Each row of a before or after table is a point. The points were changed in one or more steps. Then noise was added and the rows were shuffled. The steps act on columns, c1 being the first. Write out the steps. A step turns or swaps two columns, mirrors them in a line or flattens them onto one, adds a multiple of one to another, or multiplies or shifts one. Angles are multiples of 10 degrees, from the lower column toward the higher: turns from -170 to 170, lines from 10 to 170 but not 90. Use the fewest steps. Two steps may share a column if one is a turn and the other turns, adds or multiplies; they go together, in the order done. Otherwise the lowest column goes first.
(in the rows, 128 means zero)

Before (13 x 2):
[[ 55 230]
 [159 113]
 [115 131]
 [102 108]
 [ 92 138]
 [192 125]
 [157 124]
 [ 80 168]
 [160  95]
 [187 132]
 [170 129]
 [172 133]
 [171 140]]
After (13 x 2):
[[139  98]
 [  8  93]
 [ 75  98]
 [104  98]
 [121 119]
 [170 147]
 [131 174]
 [153 187]
 [138 172]
 [140 166]
 [143 154]
 [152 156]
 [145 184]]
Steps: turn c1 and c2 by 70 degrees

Before (9 x 4):
[[ 81  76  63  78]
 [159 153 160 144]
 [147  58 143 161]
 [ 93 166  69  87]
 [126  28 123  64]
 [138 136 136 153]
 [ 77 102 108  81]
 [185  86 129 184]
 [111  75 107 204]]
After (9 x 4):
[[ 58 127 130 127]
 [158 128  78 127]
 [173 128 117 128]
 [ 46 127 128 128]
 [148 128 120 131]
 [101 126 127 127]
 [121 129 128 130]
 [139 131 122 130]
 [ 90 129 159 127]]
Steps: turn c1 and c3 by -60 degrees; multiply c2 by 0; multiply c4 by 0

Before (11 x 8):
[[140  91  77 109  96 128 124  82]
 [134 122 144 180  99 166 146 222]
 [151 136 183 171 151  77 138 167]
 [ 68 129 129 133 135 168 219 160]
 [158  96 136 117 125 193 124 102]
 [158 127 160 112 178  98 133 249]
 [ 83 108 100  90 131 122  80 103]
 [154 141  68 100 154 112  62 105]
 [140 128 112  99 122 154  49  96]
 [126  74 103  84 113 128  77  82]
 [ 90 164 132  68  95 132 176 165]]
After (11 x 8):
[[121  75 122  84 100 127  78  81]
 [159 128 120 113 186  97 134 250]
 [135 122 158 180 114 168 149 220]
 [141  90 110 106  72 129 124  83]
 [152 139  67 101 111 113  62 107]
 [139 126 119  99 112 155  49  97]
 [ 90 166 151  67 106 132 174 164]
 [150 135 155 172 182  76 138 168]
 [ 68 128 125 129 133 169 220 162]
 [ 83 109 105  91 112 122  80 100]
 [159  99 135 115 130 193 126 103]]
Steps: turn c3 and c5 by 40 degrees

Before (10 x 12):
[[112 132  93 137 102  56 131 178 142 115 132  83]
 [215 163 134  86 169 158 135 139  63 201 125  69]
 [174  50  94  98 210  62 113 204  62 121 111 178]
 [141 159 108  90 193 162  91  99 112 211 102 180]
 [144 101  77  75 208 153 119  83 125 208 207 171]
 [187  75 148 122 122  65 177 145 125 164 101  75]
 [121 132 113 154 199 162 137 123  99 143 142  97]
 [137 101 129 192 198  38  54 148 148  95 130  97]
 [188 117 177 122 115 101 139 182 170 157 166 173]
 [163  89 167 183 104  63  97 201 145 196 144 148]]
After (10 x 12):
[[171 118 178 149 115 103 139 178 189 156 167 173]
 [123 100  77  59 209 154 119 116 145 208 208 169]
 [ 63 163 134  99 168 159 136 156 217 202 126  68]
 [ 99 132 113 150 199 162 138 111 120 144 143  98]
 [149 101 128 193 196  38  55 113 137  96 128  96]
 [125  75 146 131 121  65 177 146 186 164 100  76]
 [145  89 168 212 104  62  97 162 163 196 144 150]
 [142 130  91 161 103  56 132 169 113 117 133  82]
 [111 159 109  81 193 165  92 121 140 210 103 179]
 [ 63  50  94 142 209  64 112 209 173 121 110 178]]
Steps: swap c1 and c9; turn c4 and c8 by -30 degrees

Before (12 x 18):
[[205 149 111 121 167  71 174 214 190 196 165 130 109  94 178 135 143 126]
 [127 103 201 114  71 105  95 192 140 149  87 159 130  31 148  21 101 155]
 [198 151 175 114 201 177 159  94 219  77 104 131  64 165 209 118  94 119]
 [201 123 188 135  74 162  91 155 237  97  89  75 140  79 120 101 200  56]
 [193 166 153  78 131 113 146  87 105 137 132 134 136 143 141 147 116 153]
 [103  88 138 122  63 124 164 160 146 148 140  36 165 122 203 119 114  66]
 [ 84 118 206 140 127 181  95 145 131  79 147 105  63 145  85  19 142 139]
 [203 140 184 184 101  95 102 143 136 176 198  62 133  77 207 144 211 164]
 [ 99 132 219  99 203 195 151  81 125 128 136  56  62 138 173  98 122  40]
 [ 95 114 108 154 148 135 171 185 107  65 155 133 167 114  96 106 205 106]
 [201 151 107 116 139 194  63 103 105 130 182 110 121 157 184  55 126 120]
 [128 158 114 147  99 111 166  95 117  78 197 129 161  73 106 145 121 163]]
After (12 x 18):
[[119 114 109 172 150 132 162 184 106  65 153 131 170 115  98 109 209 110]
 [135 157 117 141 101 114 143  96 119  80 197 129 162  72 106 146 118 163]
 [195 139 185 122  98  94  79 142 135 175 197  60 133  79 207 143 212 164]
 [110  88 135 139  63 121 160 163 145 148 140  35 161 121 205 118 112  67]
 [173 123 187  87  75 164 104 156 235  97  90  76 138  79 121 100 197  55]
 [157 152 177  73 200 175 169  94 219  78 103 130  60 164 209 119  90 121]
 [110 117 208 170 128 179  89 147 130  78 146 103  65 146  85  19 140 140]
 [124 101 198 118  75 103 108 189 140 147  85 158 130  30 148  22 101 157]
 [167 150 112  72 170  70 162 211 190 193 165 127 110  94 178 134 141 127]
 [161 149 108  75 138 193  48 103 104 128 183 108 119 155 183  56 124 116]
 [141 168 155  50 132 115 146  88 106 135 131 133 131 143 137 146 117 153]
 [ 98 131 218 126 202 195 148  84 125 131 139  56  62 141 175  98 122  43]]
Steps: turn c1 and c4 by -40 degrees; multiply c1 by 0.7; add -0.3 times c11 to c7

Before (9 x 24):
[[131 144 107  82 144 113 122 147 118 101 101  70 173 164 144 153 123  96
  120 165 128 209 125 118]
 [105  49 133 102 116 149 160 114  93 144 164  88 179 129 138 131 124  38
  151 167 119 169 122  64]
 [128 154 178 100 108 149 102 128 136 141 127 123 153 155 102 128 108  97
  147 180 177 165 176  62]
 [ 87 168  56  91 154 129  59  91 179  97 128  40 116 138 155 144  75 185
  182  81 117  39 128 141]
 [ 80 186  85 168  54 117 124 133 128 104 181 167 124 159 114 132 108  63
  165 113  72 143 102 138]
 [177 104 151  96 113 169 111 113 116 163 143 134 161 164 126 176 128  65
  141 179 115 200 129 116]
 [111 121 154  99 110 126 153 102  86 146 103  87 174 175 123 153 107  99
  110 216 127 139 173 116]
 [ 90 149   7 125 117 105 164  92 116 103 149 165 140 111 105 137 141  16
  146  94  72 111  73 124]
 [100 139 128  99 133  96  70 102 184 101 109  66  63 142 125 154 118 164
  127  93  91  86 133 154]]
After (9 x 24):
[[ 91  17   9 125 118 105 165  93 116 102 148 166 141 125 105 137 141 148
  146  94  72 110  72 128]
 [128  90 176  99  87 149 102 127 138 141 127 123 154 174 103 128 109 114
  147 181 177 164 177  72]
 [179  77 151  96 110 170 111 114 115 164 144 133 161 166 126 177 128 173
  143 178 114 201 129 122]
 [ 80  46  85 169  61 117 126 132 129 104 181 169 124 169 114 132 109  96
  166 113  72 142 102 162]
 [100 159 129  98 142  96  70 102 183 102 109  66  63 144 126 154 117 105
  127  94  90  85 133 151]
 [ 88 168  57  93 157 128  61  91 180  96 127  41 116 120 156 143  75  71
  181  80 117  37 128 132]
 [131  93 107  83 140 112 122 145 118 101 101  69 173 151 143 153 124 124
  120 166 129 209 124 114]
 [111 103 155  99 107 126 152 100  86 147 101  87 175 179 121 154 107 146
  110 214 128 140 172 122]
 [106  70 134 102  96 148 160 112  94 145 165  88 178 121 138 130 125 233
  151 167 119 168 122  71]]
Steps: turn c2 and c18 by -110 degrees; turn c5 and c24 by -20 degrees; add -0.7 times c15 to c14

Before (14 x 48):
[[ 36 171 142 141  84 125  96 121 105 138  76 132 145 132  96 143  76 175
   89 113 155 205 218 135 153  73 170  39 178  77  29 111 137 165  49 115
   96 139 105 162  64 150 145 154 120 144  99 212]
 [176 111 151  90  98  84 113 213 206  97 111 113 118 147  65  86 191 152
  157 133 177 106 155  76 168 118 136  72  96  43 140 169 182 142 167  63
  229 100 171 176 149 144 101 114  55 164 176 107]
 [142  71 193  42 110  51 114 123 177  66  81 126  90 138 131 128 185 119
  186 109 165  71 120  63 102 163  98 147 103  70  99 175 185 142 124 114
  207 115 206 175 171 200 103 153  81 190 149 109]
 [190 100  75  81 154 174 144 124 210  62 147 102  45 131 100 133 191 117
  168 152  76 186 138 135  91 149 126 191 165 178 143 167 206  98 154 157
  147  88 116 107 144 175  85 114 136 119 173 123]
 [184 141 181  39 132 204 154 113 174 104 129 105  59  98  83 169 181 115
  190  94 118  82 171 107  86 164 127 159 117  93 171 216 177 111 202 140
  158  95 159 112 127 187 161  75 158 152 198 129]
 [132  66 191 122 122 107 161 146 205 108 125  79  53 142  76 113 213 121
  163  30 152 107  72  94 143 175 106 121 129  83 138 166 181 104 145 125
  159  89 174 101 134 168 159  88 122 200 167 103]
 [ 46 113 188 102 158 101  99 152 125 179 103 179 133 145 139 164 161 126
  130 141 119 210 245 178 185  41 181  86 155  67  86  73 154 171  61  91
   91 117 148 133 105 125 123 117  89 131  92 219]
 [128 140  43  80 193 205 145  87 171 147 182 104  91 203 125 216 180  73
  129 222 153 173 148  99  77 122 173 107 162  86 106 118 160  80 174 179
   82  68 107 119 155  84  43 145  94 101 129 176]
 [103 129 179 119 105  76  82  84 135 157 103 153 169 127 125 146 118 118
   79 106 157 155 205 187 223  89 170  56 171  88  72  72 119 143  79 121
  159 204 141 157 113  76 137 167 113  87  90 179]
 [ 81 175  81  90 207 172 118 107 129  49 152  69 115 190 106 149 131  40
  136 190 152 165 188 119  78  78 166 145 123 124 117 127 212 114 163 176
  107  73 101  64 170  64  60  67  97  83 147 125]
 [ 56  99 156 143  76 143  70 158  98 139 138 187 155  86 147 149  94  92
   87 107 103 149 114 170 203 129 145 130 107  74 130  91 106 145 124  95
  104 163 154 178  83 207 121 152 123 164  53 161]
 [ 73  87 132 173 150 133  82 119 138 120  89 217 189 157 194 129 111 107
   50  88 143 144 210 160 161 109 160  61 167  53 103  59 133 183  84 104
  178 138 137 175  61 144 140 142 111 172 105 216]
 [ 75  80 191  98  97 168  68 153 174 206 101 162 185  78 174  73  90 100
   68  87 130  93 154 139 212 135 148  85 145 152 107  82 125 202  80 152
  106 143 165 168  67 186 104 159  82 192  72 198]
 [150 202  48  68 176 193 142 145 147  85 187  84  48 167 115 158 236  71
  197 144 118  91 115 107  76 129 123 164 167 162 127 139 179 114 143 152
  126  66 164  89  75 142 104 100 165  64 130 156]]
After (14 x 48):
[[ 34 172 146 140  83 126  96 121 140 139  78 132 143 134 162 145  76 178
   88 111 157 205 218 133 156 137 171 109 177  77  29 111  72 162  48 114
   96 139 103  87  62 156 147 153 133 144 219 211]
 [150 203  49  71 177 194 140 146 126  85 186  82  50 169 135 159 236  69
  198 142 118  92 114 105  75 177 124 142 166 164 129 138 128 113 142 151
  127  65 164 172  76 141 102 100  90  65  96 156]
 [188 102  75  83 153 171 145 123  58  62 148 102  47 130 154 131 190 114
  169 154  75 185 137 136  92 204 125 119 164 177 143 167 151  96 153 159
  147  89 116 178 144 175  84 114 117 119  51 122]
 [ 74  80 190  96  97 168  68 152  72 207  98 159 184  77  91  70  93 100
   68  89 130  91 153 142 212 124 150 155 144 151 108  80 133 204  81 153
  105 142 164 105  66 188 105 160 182 192 192 200]
 [184 138 184  39 131 202 154 111  90 105 129 105  59  98 164 168 182 114
  191  94 115  80 169 107  86 176 128  82 115  92 172 216 167 108 202 139
  158  94 158 160 131 184 162  76  92 153  65 126]
 [132  66 191 124 123 107 163 145  63 109 126  79  55 145 180 112 213 121
  163  32 150 106  72  93 144 182 105  90 130  83 140 166 176 103 144 127
  157  90 176 181 136 166 159  90 127 199 113 104]
 [177 112 152  89  95  83 114 213  39  96 111 113 118 145 204  87 190 153
  158 133 176 106 158  78 166 182 136  58  94  46 140 168 119 142 168  62
  231  99 171 108 148 140  98 114 189 162 154 109]
 [ 72  88 132 172 150 133  84 118 103 121  88 219 191 160  64 130 112 105
   50  89 140 141 210 162 161 132 158 113 165  53 104  60 110 183  85 105
  177 140 140  90  62 144 141 142 155 172 199 215]
 [142  71 194  42 109  52 112 125  64  63  82 125  88 137 131 127 184 120
  186 109 165  72 120  63 100 186 100 117 101  68  98 173 165 143 121 115
  209 115 207  99 169 200 106 152 177 193 100 109]
 [127 140  43  78 195 206 145  89  92 148 180 101  91 201 137 216 179  73
  130 220 154 170 147 101  76 158 172 117 163  86 106 118 120  79 175 181
   84  66 108 153 158  86  40 142 158 100 146 178]
 [100 128 179 119 106  76  78  83 113 156 102 154 168 128 132 143 115 117
   80 106 156 156 202 185 223 117 168 124 169  88  71  72  89 144  79 120
  158 203 141 104 112  76 137 168 140  87 209 180]
 [ 48 110 190 102 157 102 101 150 130 180 102 179 133 146 122 160 161 126
  129 140 118 209 244 178 183 154 178 139 158  68  89  74  40 169  62  90
   92 116 147 124 104 126 124 120 170 131 184 219]
 [ 80 177  81  88 207 173 120 107 148  48 150  67 117 192 151 149 130  41
  136 191 153 165 187 118  76 214 168 122 120 123 121 125  77 113 163 176
  104  74  99 188 172  62  61  67 156  82 103 126]
 [ 55  99 158 145  77 142  71 157 140 140 137 184 158  87 109 151  95  92
   86 107 102 149 112 170 202 107 146 196 106  74 130  92 131 146 122  94
  102 161 156  69  83 208 119 151 136 165 161 162]]
Steps: turn c9 and c40 by 160 degrees; turn c15 and c45 by 170 degrees; swap c26 and c33; mirror c28 and c47 in the line at 150 degrees

Before (14 x 64):
[[ 92 145 121 145 114  94 109 134 125 132 131 141  62  84 122  90 127 105
  138 156 133  76  74 119  94 139 111 110 171 111 187 110 182  72 155 138
  202 100 187  97 138 120 128 103 166 126 136  63 139 165 154 134 105 174
  160 182 153  75 105 144 159 131  89 153]
 [122 157 121 120 104 115 170  88  81 186 121  79 134 170  94 153 123 150
   79 127 126 178 105 151 132 179 166  80 169 135 100 121  96 138 159  98
  182 173 171 105 103  84 143 159 127 168 118 147 170 136 121 137 161 159
  131 122  61 172 115 133 142 136 174 100]
 [147 181 147 137 121 120 132  93 156 147 111  74  67 123 174  82  59 173
  116  77 165 155 132 176 128 183  94 148 167  83 173 117 163 111 126 136
  155 109 133  88 192 171 169 142 142 116  94 133 125 185 165 147 185  84
  154  82 164 104 162  91 117 170  79 154]
 [118 147 108 172  81  79 180 117 111  92 168 161  61  86  97  92  74 149
  128 154 113 125 112 159 137 180  85 138 142 138 158 116  80  76 191 171
  125 113 142 110 166 189  97 118  73  97 102  42 139  88  92 131 115 165
  165  80 100 135 105 145 129 119 162  93]
 [ 84 111  57 145  69  76  92 121 100 180  75 148 166  87 138 117 116 181
  130  68 161 154 150 123  95 144 164  64 165 121 136 160 180 115 191 101
  115  95  92 100 130 186  84 189  73 157  72 128  80 100 177 223 134 125
  139 136  68  94 146 102 100 149  83  96]
 [173 177 128 110  74 142 146 108 151 125 162 143 147  75 112  84 111 172
   98  81  94 170 117 144 191  84 128  79 107 122 173 141 181 101 140 149
  204 156  89 123 167 115 140 121 162 155  83 108  92  88  98 136 129 149
  161 146 106 134 142 102 154 188 125 148]
 [139 140 119 153 101 157 121 162 151 188 149 130  89 175 127  98  44 102
   81  93 134  83  80 147  93  77  99 130  88  53 201  96 113  92 124 147
  108 166  86 126  99 117 167 162 111 116  92  75 147 161 100 131 110  88
   63  87 116 178 167 171 132 143  82 149]
 [105  81 157 100 115 112  86 119  86 129  88 144 147 144 132 182 138 131
  120 155 180 151 165 136 117 127  73 145 147 144 114 157 138 142 104 161
  199 183 105 149 110 158  98 191 147 163 152  77 139 176  78 183 103  94
  128 121 107 181  93 140  96 132  94 125]
 [157 159 133 116 144 128 157 189 155 132 120  91 116 170  97  93 114 173
   97 129 124 122  92 183 165 143 131  59 160  43 180 109 185 140 109 125
  128 106 184  78 160 158  65 143 135 155 133 145 120 121 137 203 149  83
  112 136  95  72 130  64 153 180 108 152]
 [123  91 115 147 126  90 131 179 121  89 164  74 145  69 150 180  88  93
   38 172 161  81 135 148 150 153 156 116 119 110 135 182 174  89 166  88
  190 111 130 121 139 119  74  95 155 167 114 112 133 121 153 170 140 120
  169 141 107  90 136  74  86 140 155  99]
 [ 83 136 137 142  58 155 156 168  84 166 125 169 157 116 142  82 107 159
   41  86 179  75 144 145 120 154 163  75 139 137 116 138 114  82 191 166
  116 137 113 142 162 184  93 127  84 118 164 108 105 116 180 122 129 130
  110  85 138 181  84 101  92 182 148 149]
 [131  85 112  84 158  70 148 172  98  86  62  99 161  91 143 131 107 124
  129 146 135 163 142 121 137 118 171 108 187 140 122 184 101 106 139  68
  164 183  92  64 146 110  90  90 162  73  60  65 138  84 129 138 123  79
   88 172 157 126 173 160 114 150 118 131]
 [ 66 124  79 148 142 120  91 169 172 172 119 125 119 171 122 160  76 116
  102 163 115 170  83 134 149 127  70 133 162 147  97 191  81 153 113 117
  110 152 186 150  93  95 115 184 105 113 137 103  67 142 103 209 142 147
  106 183  64 163  88 116 152 103 116 109]
 [130 122 134 179 140 158 115 161 169 148 102 114 161 101 161 159 132 145
   73 123 155 164 123 144 175 158 116 157 143  60 144 131 110 129 123 155
  173 125 105 150  94 122 165 108 101 169 170 111 160 135 104 176 135  96
  101 115 151 160 135 141 148 142  70  98]]
After (14 x 64):
[[ 81 135 137 143  58 152 154 168  84 166 124 168 236 116 140  83 109 161
   41  86 180  73 143 144 120 155 165 114 120 138 117 139 115 195 191 167
  115 137 113 143 159 183  93 129  76 115 165 108 106 116 180 123 129 129
  111  95 140 180  84 100  91 183 148 147]
 [124 157 121 119 104 115 170  90  80 186 119  82 123 171  90 153 123 150
   78 127 127 177 105 151 134 178 164 163 150 134  98 122  96 166 161  99
  183 172 170 106 103  85 143 158 125 167 119 148 168 136 122 136 162 159
  133 122  61 172 115 134 142 136 175 100]
 [171 178 130 109  74 142 145 108 150 126 164 143 102  76 114  85 112 174
   98  81  95 170 118 144 190  84 126 128  87 123 174 142 179 185 141 147
  205 156  89 125 168 113 140 121 165 154  84 108  93  90  98 135 130 150
  161 140 106 136 140 100 156 188 126 148]
 [141 142 119 155 100 158 122 163 151 187 148 131  43 175 126  98  43 104
   81  92 131  83  81 145  93  78  98  97  69  53 201  95 114 147 125 146
  108 167  85 126  98 117 167 160 106 117  91  75 148 159 100 131 111  88
   66  91 115 178 168 171 130 143  81 149]
 [118 146 108 173  81  77 181 117 112  92 164 161   5  86  96  90  73 149
  129 154 113 126 112 159 138 180  82  80 123 139 157 117  82 144 191 172
  125 114 142 110 164 188  98 118  63  97 101  41 140  88  93 132 114 164
  164  90  99 134 104 145 129 118 161  93]
 [145 179 145 141 121 118 131  92 156 145 112  73 121 123 174  83  59 174
  116  76 166 155 131 175 130 183  95 102 147  83 173 117 161 120 127 135
  154 109 131  88 192 172 168 142 134 116  93 133 124 185 166 145 186  84
  152  79 164 103 165  90 116 171  79 153]
 [ 90 144 121 147 114  96 108 135 126 131 129 142 100  84 121  90 126 107
  138 156 134  77  73 119  94 140 110  87 151 114 189 110 182 170 155 137
  202 101 187  98 138 120 126 104 176 125 136  61 138 166 156 134 107 173
  158 175 152  76 106 144 160 132  89 153]
 [104  81 158 100 116 112  87 120  86 129  88 145  73 144 133 181 137 130
  119 153 178 148 164 138 119 127  73 130 127 143 113 157 138 105 104 161
  200 182 104 148 110 157  97 191 144 162 155  78 141 177  77 182 101  95
  128 117 108 181  94 141  97 132  91 125]
 [ 68 123  80 147 142 119  88 169 173 172 120 127  81 172 122 159  74 117
   99 164 116 171  83 134 148 128  69 148 143 148  97 193  80 113 112 118
  109 153 185 150  92  94 114 182 114 113 136 101  66 145 102 210 142 147
  105 185  64 164  89 116 151 101 116 108]
 [123  93 114 147 127  91 133 179 121  87 163  74 182  69 150 181  88  92
   36 173 161  80 132 148 150 153 155 100  99 111 135 182 175 160 165  87
  190 111 129 121 139 119  73  97 158 167 115 111 131 121 155 171 141 119
  168 136 106  90 138  74  84 139 155  99]
 [ 83 110  58 147  67  79  90 120 101 182  76 147 238  86 137 117 117 182
  131  69 161 154 150 122  94 146 164 152 144 123 137 160 178 188 191 100
  116  96  91  99 129 187  85 189  75 158  74 127  81 100 177 225 135 125
  138 148  67  92 146 102  99 149  84  94]
 [131  85 112  85 159  69 148 173  99  86  63  98 160  89 141 132 106 123
  129 144 135 163 143 121 137 118 171 117 166 139 124 184 101 157 138  69
  162 183  91  61 145 112  88  90 167  74  59  64 139  85 130 139 122  78
   88 167 156 126 174 158 114 149 117 128]
 [156 160 132 115 143 129 158 189 155 132 120  90 126 171  96  93 114 173
   96 132 126 123  92 182 166 142 130 175 142  43 179 108 186 183 109 126
  132 106 183  79 160 159  63 144 137 157 133 146 121 122 135 204 150  85
  113 135  95  71 130  65 153 178 108 150]
 [133 122 134 178 140 158 115 162 168 152 104 112 125 100 162 157 132 145
   73 122 155 164 121 145 174 157 119 116 123  59 146 131 109 102 122 155
  172 127 103 150  90 124 166 110  99 168 168 112 161 136 102 177 136  96
  100 120 152 159 136 143 149 142  70  96]]
Steps: add 1.5 times c51 to c13; turn c28 and c34 by -120 degrees; shift c29 by -20; turn c45 and c56 by -10 degrees

Before (8 x 64):
[[116 179  93  55 177 136 107 119 155 172  66  86 104 170 141  86 123 156
  165 174 148 164 145 125  80 190  90 197 119  61 153 122 204 174 205  85
   86 218 106 130  97 101 150  58 191 106 118 147 135 132 102 169 106 155
  180 160 124 152  99 160 188 166  66 181]
 [119  47 158  78 112  54  99 246 173 129 130  70  77 107 138 124 122 173
   96  88 178  68  70 127 140  69 194 172 113 151 166 173 142  99 144  40
  171 200 142  61 199  77  61 172 152 135 182  60 101 152  95 168 179 111
  231 143 146  98 152  95 128 164 115 141]
 [200 145 138 146 164 127  81 172  89 144 178 178  99 115  76  60 146 169
  187 153 159 178 121  91  62 128  93 111 139 141 188 129 106 199  92 133
  103 105  47 172 170 125  66 139 100 136  70  41 162 117 142 149 112  85
  232 121  39  90 164 136 204 143  79  63]
 [168 155  89 129 210 165 169 129 164 139 168  54 122 129 122 170 153 129
  145 174 145 157 118 116  58 106 104 127 147 158  87  93  81 148 183 120
  123 112 142  97 103  71  72  93  88  32 171 158  54 128 165  67  96 160
  114 156 154 223  92 178 152 107 190 103]
 [105  74 107 126 101 170 182 134 192 144  76  66 185  87 177  59 153 131
   82 122  58  67 120 116 161 153 166 181 114 160 142 137  74  89  81  94
  116 191 148 148 220 177  89  95  70 165 108  38  91  70 192 129 169 100
  130  50  45 145 102  96 167  78 156  85]
 [ 82 102  89  91 200 150  97 177  93 144 103 119 115 127  84 128 143  62
   91 158 176 107 156  81 181  68 149 154 143  62 187  69 155 191 134 173
  138 156 120 184 168 136 181 157 203  90 184 158  96  47 190 122  83 119
  150  95  42 133 148 109  75 195 171 110]
 [175  86 103 118 132 114  87 133  79 161 127 144 150 156 151  65 147  76
   97 177 155  71 150  99  90 135 196  71 182 179  96 111 103 119  76  67
   85 106 131  71 146 129 158  56 141  29  86  63 109 157  92 121 157  80
  197  85 112 183 156 208 139 138 158 164]
 [209 158 126 157  87 144 126 211 169  63 140 104 103 170 128 167 154 164
  117  75  62 150 141  60 144  96 107 194 159  67 203 111 104 101 117  36
  132 104  65  54 114 169  84 129 162 165 106 140 176  44 113  66  73  70
  221  71 171 150 214 132  70 166 104 146]]
After (8 x 64):
[[120  47 158  78 111  53  99 246 173 128 130  71  75 108 137 123 122 174
   95  87 178  67  69 128 139  68 195 175 113 153 166 174 142 102 142  38
  170 199 142  63 198  76  63 173 152 135 181 174 102 152  95 169 179 111
  230 168 148 100 153  93 128 164 114 180]
 [208 159 127 157  85 144 126 213 170  63 138 104 103 170 129 165 155 164
  119  74  61 150 143  60 144  96 107 194 160  67 203 114 105 103 116  37
  132 105  65  55 113 171  85 129 160 164 105 138 177  43 115  66  74  70
  221  61 171 150 214 132  71 166 103 110]
 [170 155  88 130 210 164 170 130 164 140 166  54 122 129 122 170 152 128
  145 173 145 158 120 118  59 107 106 127 146 159  86  91  81 147 183 120
  122 111 141  97 103  73  72  93  88  32 173  91  52 128 165  65  96 162
  115 151 154 224  92 176 152 107 190 113]
 [ 82 102  89  94 201 150  97 177  95 144 102 118 115 127  85 130 142  63
   91 157 175 105 158  81 183  69 151 154 143  64 186  69 156 190 134 173
  137 156 120 184 167 136 179 158 202  89 184  95  97  48 189 122  82 118
  150  87  42 133 149 110  76 194 171 111]
 [201 145 137 147 165 128  81 173  86 143 176 178 100 114  76  59 146 168
  186 153 160 178 122  91  63 129  93 111 139 142 188 128 105 197  92 134
  103 105  49 171 168 125  65 140 103 136  69 116 163 116 141 149 111  86
  233 175  38  90 164 135 203 143  80 235]
 [174  86 102 118 131 114  89 133  78 160 127 145 151 156 152  66 148  78
   96 177 155  71 152 100  90 136 196  73 182 179  95 109 102 120  77  67
   85 105 131  70 146 129 156  56 142  29  88 192 110 156  92 121 156  79
  197 104 111 183 155 208 140 140 158 166]
 [105  75 107 125 100 169 182 135 194 144  77  68 186  87 179  60 151 129
   82 123  57  65 118 118 160 155 164 183 116 159 143 136  75  89  81  94
  115 192 148 149 221 177  91  94  68 164 106 136  90  70 192 129 170 101
  131  99  45 144 102  95 166  75 156 228]
 [116 178  94  57 177 136 108 117 154 171  65  86 103 168 143  87 124 156
  165 174 150 164 144 126  81 190  90 198 118  61 153 122 203 172 207  85
   85 216 106 130  97 102 150  58 190 106 118 164 135 132 103 168 106 155
  179 138 123 153  99 160 186 166  66  86]]
Steps: turn c48 and c64 by -120 degrees; add 0.5 times c64 to c56
